Each row is a point. The points of each table are mixes of a few directions, plus a little noise. Count the directions of each table, and those that both share. Where both have some left over, give the other angles between the two spaces (their principal angles), to ten degrees, smallest first.

First, 5 rows:
[[ 22  21  -2]
 [ 51  49  -6]
 [ 16  16  -2]
 [  6   5  -1]
 [-95 -92  10]]
Second (7 x 3):
[[ 61  73  44]
 [-18 -21 -13]
 [-35 -42 -25]
 [ 10  12   7]
 [ 57  68  41]
 [-34 -40 -24]
 [-41 -50 -31]]
Directions: first 1, second 1, shared 0; angles 30

First (8 x 8):
[[ 14  30 -35   9  83  48 -33  67]
 [ 28 -26  29   9  24 -68   1  17]
 [-23   7 -10 -14 -65  24  17 -44]
 [-32  -4   4 -17 -95  11  29 -71]
 [ 23   8 -17  -7   4 -12  -3  21]
 [-26 -25  41  15   3  -9   5 -27]
 [-13 -43  67  29  43 -44  -2  -8]
 [ 29  52 -78 -23   2  49 -14  46]]
Second:
[[  8   7  27  -8  84  73 -21 -12]
 [  9  -7  -5  17  -4 -57  15  21]
 [ 63   8   8  14  61 -63  64 -14]
 [ 24 -23  29 -21  30  60  27  12]
 [-89  18 -23  22 -24  40 -89  10]
 [ 34  17 -11  -6 -16 -74   3 -35]
 [  2   2   4   4  13 -31 -42   4]
 [-42  12 -30  10 -59  19  25 -10]
 [  9  -3   5 -14   6  61  52 -14]
 [-20 -33  -4 -18 -93 -27 -33  37]]
Directions: first 3, second 5, shared 2; angles 90

First:
[[  2 -15  -6   1  13 -23  14  13   0  13   4   2]
 [-19  65 -25  27 -78  95 -30 -40 -40 -80 -15 -18]
 [  5   9  41 -23   9  16 -33 -18  36  11  -6   7]
 [ -1   0  -6   4  -2   0   3   1  -5  -3   0  -1]
 [  3 -13   1  -3  14 -20   9   9   4  15   4   2]
 [  7  10  49 -28  12  18 -39 -21  41  14  -7   8]
 [  1 -19 -17   7  12 -30  24  18 -11  12   6   0]
 [  2   2  15  -9   5   3 -10  -5  13   5  -2   3]
 [  2 -28 -25  10  17 -43  36  27 -16  17   9   0]
 [ -5  14 -10   8 -18  20  -3  -7 -12 -19  -3  -5]
 [  1 -24 -19   8  16 -36  30  23 -12  15   8   1]]
Second:
[[ 13 -22  48 -43   9 -29 -48  15  21  25  18 -12]
 [ -6   2 -31  26   6   1  39  -1 -11  -4  -8  10]
 [ -1  17  13   3  15  24   5 -25  28   4 -17  18]
 [-10   3 -49  34  -9   1  44   6 -33 -18  -4   1]
 [ -9  22 -28  29  -3  29  31 -18  -7 -18 -16  13]
 [ -7  13 -23  18 -16  18  13  -6 -19 -20  -4  -1]
 [ -4   1 -21  13  -9   1  14   4 -18 -11   0  -3]
 [  2 -26 -20   7  13 -39  27  25 -14  15  10  -2]
 [  7  -7  28 -14  36 -10   1  -8  39  30  -7  18]
 [  2  15  29 -24 -35  27 -59  -9  -3 -21   7 -20]
 [ 14 -19  53 -50  -6 -23 -67  15  15  17  23 -21]]
Directions: first 2, second 3, shared 2

First (8 x 18):
[[ -2   0   3   2   8   0   1   7  -1   5   4  -8 -11  -1   0  -2  -3   3]
 [-21   4  26  14  67  -1   9  64  -9  44  35 -65 -93 -14   6 -18 -26  25]
 [ -4   1   5   3  13   0   2  13  -2   9   7 -13 -19  -3   1  -4  -5   5]
 [  7  -1 -10  -5 -24   0  -3 -23   3 -16 -13  23  33   5  -2   6  10  -9]
 [  9  -2 -12  -6 -29   0  -4 -28   4 -19 -15  28  40   6  -2   8  11 -11]
 [  9  -1 -11  -6 -28   0  -4 -27   4 -18 -14  27  39   6  -2   7  11 -10]
 [  0   0   0   0   0   0   0   0   0   0   0   0   0   0   0   0   0   0]
 [  2   0  -3  -2  -8   0  -1  -8   1  -5  -4   7  11   2  -1   2   3  -3]]
Second, 9 rows:
[[ -3  -4  -5   4  -4   0  -5 -10   2  -8  -3   7  10   3   6   1   0  -5]
 [-21 -18 -28  20   0  11   9 -18   0 -41   9   6  16  23  23  -6   4   0]
 [ -1  -7   2   6 -12  -9 -28 -21   7  -4 -14  16  17 -10  10   8  -9 -16]
 [ 15   7  11 -11 -15  -8 -13  -7   3  13 -14  11  11 -12 -10   7   0  -8]
 [ 11   4 -10 -11 -21   5  13 -13   0 -12  -7  17  27   9 -11   3  17   0]
 [-16   9  27   8  66   2  20  70 -11  46  37 -68 -95 -11  -2 -19 -20  29]
 [  6   7   2  -8   0   3  12   8  -2   7   1  -4  -3   1 -10  -1   7   6]
 [-12 -10  -2  14   9  -3 -14  -5   2  -7   3  -2  -5  -2  17  -1 -11  -4]
 [ 21  12   3 -20 -22   0   8  -6   1   7 -12  16  22  -1 -22   7  14  -2]]
Directions: first 1, second 3, shared 1

First, 11 rows:
[[-15  91  13 -34 -32 -44  33  30 -57  10 -20 -16  44 -45 -16   9  20 -47
   -9 -13  27   9 -26   7  30  -3   1  51 -58  20  -2  26]
 [-27 -53  -7 -25   1 -13 -57 -39 -53   0 -26 -26  -3 -18 -47 -21  33   8
  -36  35  13  56  31  46  19 -61 -14  31 -33  -4  -1  82]
 [-13 -49  -2  33  -2 -22  18  -5  19  39 -38   4  27  23  12  15 -39 -28
   47 -17 -32 -46  29  19   9 -12  21  22  14   0 -50 -38]
 [  5  14   9  36  25  32  28   2  33  21  18  42  -7  12  16  28 -32   0
   29  -8 -31 -54  24 -26 -18  24  16 -49  30 -16  16 -45]
 [ 10 -56  -8  -4  -6   1 -31   4  37 -23   7 -20 -26  17  20 -23  18  36
    2   3   2  31 -28  -6  -8   5  -8  -1  21   2  -8   1]
 [ 24  86   4 -19  16  41   9   1 -21 -35  52  20 -23 -15 -11  -1  13  16
  -48  11  28  12 -14 -30 -19  30 -17 -46  -3  -5  61   9]
 [ 14  -9  -5 -19   3  18 -31  -2   8 -35  26 -12 -33   0   1 -22  29  38
  -29  14  19  43 -25 -11 -12   6 -18 -18   7  -1  25  23]
 [  8  41  11  10   4  15  24  24  24   2  21  21  -6  -7  20  16  -3   4
   16 -12  -8 -21 -17 -32 -11  30   7 -27  10  -3  21 -25]
 [  9   3  -6  14  16  17  11 -21  -7   1   6  16   1  18  -8   5 -27  -8
   -8   2  -4 -25  28   5  -8   2   1 -17  13  -6   1 -19]
 [-15 -31   6  16  -1  -9  -1   6  19  24 -17   4   5  -1   9  10  -4  -2
   32  -5 -23 -13   9   2   5  -9  12   5   4  -4 -15  -6]
 [  0 -36 -12  -7 -24 -38  -1   0  -4  -3 -30 -32  21  17   4 -16  -7 -17
    5 -11  10   8 -12  26  15 -12  -1  49  -5  17 -47  -8]]
Second:
[[ 18  10 -65 -15 -16 -20  30 -30 -46 -24 -16 -49  22  50 -25 -14 -20 -28
  -11   5  16   7  -1  45 -17 -21 -30  50   1   4 -39   4]
 [  9  82 -34 -13   2  13  39  -9 -47 -11  17  -7   7   4 -28  12  -1 -18
  -13  11   9  -1   1   4 -22  -3 -22  -2 -11 -10  24  20]
 [  6  89  -4   1 -15   5  55  56  29   5  26   5  -2 -16  30  30  17  -1
   47 -20 -16 -17 -53 -48 -23  38   0 -17   2  -5  26 -16]
 [-17 -20  43   7  22  26 -42   7  23  14  16  34 -29 -39   5   6  27  33
   -4  12 -12  12  12 -26   8   0  14 -44  -4 -11  42  23]
 [ -8 -68  14  12   9  -9 -27 -33  -8  12 -28   7  12  12 -10 -11 -27 -14
  -16   2   1 -12  44  30  23 -21  14  14   2   7 -32 -12]
 [ -1  50  64   5  19   8   3  -8 -33  13   3  56  24 -36 -11   8 -30 -34
  -51 -12  27 -40  41  -9  36  21  29 -24 -24  17  20 -31]
 [  2  46  47   3  -1   0  14  28  10   8  11  34  10 -30  20  10  -8 -12
   -8 -21  11 -24 -10 -30  20  35  22 -17 -10  14  16 -34]
 [-23 -46 -30  23  13  15  -5 -11  23  31  -8  -4 -18  12  -5  22  11  21
   57  20 -54  -2  21   5 -26 -34  -5 -13  18 -32   3  31]
 [  8 -66  11 -11 -20 -23 -37  16  39 -22  -8 -25 -11   7  30 -32  14  23
   -4 -11  16  31 -39  -2  15  11   3  22   9  20 -29 -13]
 [ -3 -95 -18   5 -11 -21 -31 -10  28  -3 -25 -31  -7  29  10 -22   3  18
   18   2  -9  20  -4  24   1 -20  -3  28  18   3 -43   1]
 [  8  19 -28 -17  -3   6   0  -8 -20 -21  11 -21 -10   7 -15  -8  17  10
  -14  15  10  27 -12   6 -15  -9 -22   4  -3  -6  11  29]]
Directions: first 5, second 5, shared 4; angles 90
